Each point is reached from the start by the listed moves, each made once or not at all, plus a little noise. Is the number of moves made odd or even? Then give how often each move was made.

Moves:
(1): [ 47 -56  43]
(2): [46 60 -6]
Start: [  6 -21  29]
Points:
[  5 -23  29] -> even (0, 0)
[52 42 20] -> odd (0, 1)

Moves:
(1): [ 13  -7   6   2 -18 -16  10  -5   3  12  -9 -10]
(2): [-10  18   6   5   4  -8  13   3  -5  -5  -2  -9]
(3): [  5  -7  18  -3   5  11  -1   1 -22  -3   4  -2]
(4): [  4  -6  10  17  -4 -14  -8 -16   7  11  17   5]
(5): [ 15 -23   3  -3  20  -5  12   5 -10   9   0  15]
(6): [ 1  4  6  5  3  8 10  9  9 -5 -2 14]
(7): [ -4 -10  13  -3  -3   1  19  -2  -7   5  11  -5]
(8): [  5 -10  10  -2  -5 -17   1  16   1  -3  -3  18]
(9): [-17  -3   8 -15   2   9  13 -24   6 -12 -22  -2]
Start: [ 5  2 14  4  6 -5 -3 -1 -2  8 -4 -5]
Points:
[  6 -17  36   3  -1 -21  16  13  -9  10   5   9] -> even (0, 0, 0, 0, 0, 0, 1, 1, 0)
[ 10   1  29  11  31 -10  33  14  -7   6  -6  15] -> odd (0, 1, 0, 0, 1, 1, 0, 0, 0)
[ 29 -38  35  -2   3 -24  38  -5 -17  33  -1  -5] -> odd (1, 0, 0, 0, 1, 0, 1, 0, 0)
[  1  -7  60   2   6 -18  31  16 -35   2   9  -5] -> even (0, 1, 1, 0, 0, 0, 1, 1, 0)
